Rows are points. The points of each table are mixes of a few directions, plus a little noise. Count the directions of each table, and those that both share. Where both have some left over, give the other angles between the two spaces (their principal angles), to ten degrees, smallest first.
(in the rows, 128 means zero)

First (4 x 2):
[[179 150]
 [ 50  98]
 [128 129]
 [150 136]]
Second, 4 rows:
[[ 57  98]
 [140 133]
 [129 129]
 [187 152]]
Directions: first 1, second 1, shared 1

First:
[[ 96 172  74]
 [ 92 177  65]
 [148  99 165]
 [162  84 181]
 [129 127 128]
 [141 107 153]]
Second (4 x 3):
[[179  87 147]
 [141 118 133]
 [140 118 131]
 [ 52 188  97]]
Directions: first 1, second 1, shared 0; angles 30

First, 8 rows:
[[220 140  99 126 201  96]
 [107 121 136 130 105 132]
 [ 56 131 145 125  92 163]
 [139  81 143 145  61  84]
 [119 105 139 136  86 113]
 [101 150 126 119 146 158]
 [ 66 155 134 117 135 179]
 [216 141 101 125 199  99]]
Second (7 x 6):
[[126 202 100 102 245 190]
 [129  95 140 139  77 102]
 [126 173 112 111 196 165]
 [128 139 123 123 145 138]
 [129 111 133 134 103 114]
 [128  76 148 144  46  86]
 [128 100 139 139  83 104]]
Directions: first 2, second 1, shared 1

First (7 x 8):
[[123 147 163  57  96 208 112 109]
 [129 111  96 109 117 149 121 122]
 [129 100  69  75  98 190 113 113]
 [129 104  82 111 119 147 122 121]
 [131 140 156 225 177  15 152 156]
 [129 137 149 182 156  64 144 144]
 [125 155 182 133 133 123 133 131]]
Second, 9 rows:
[[130  93  63 196 152  53 140 134]
 [134 137 144 121 136 130 130 142]
 [136 124 116  75 113 183 120 130]
 [128 175 219 168 160  81 146 151]
 [ 99 159 191 167 117  96 126  92]
 [108  95  64 177 112  85 121  88]
 [171 120 109  49 149 198 131 191]
 [152 117 104  86 137 165 128 159]
 [ 95 135 142 114  80 160 109  65]]
Directions: first 2, second 3, shared 2

First (7 x 9):
[[105 162  63 154  79 184 113   7 156]
 [134 129 135 134 137 109 123 153 129]
 [140 129 146 143 150  86 118 185 133]
 [131 122 138 120 133 125 134 140 122]
 [133 135 127 144 134 108 116 146 138]
 [107 123 105  99  95 197 148  38 117]
 [147  96 185 103 168  83 144 226 102]]
Second:
[[145  97 121 131 122 152 136 113 110]
 [ 91  98 122  86  83 132 176 104 133]
 [ 89 222 127  90 114 102 101 180 146]
 [117 132 143 145 149  92 132 125 156]
 [225  78 108 213 162 159  81 143  89]
 [134 131 139  92 136 192 131  92  89]
 [ 97 140 135 138 129  67 139 141 175]]
Directions: first 2, second 4, shared 1; angles 90
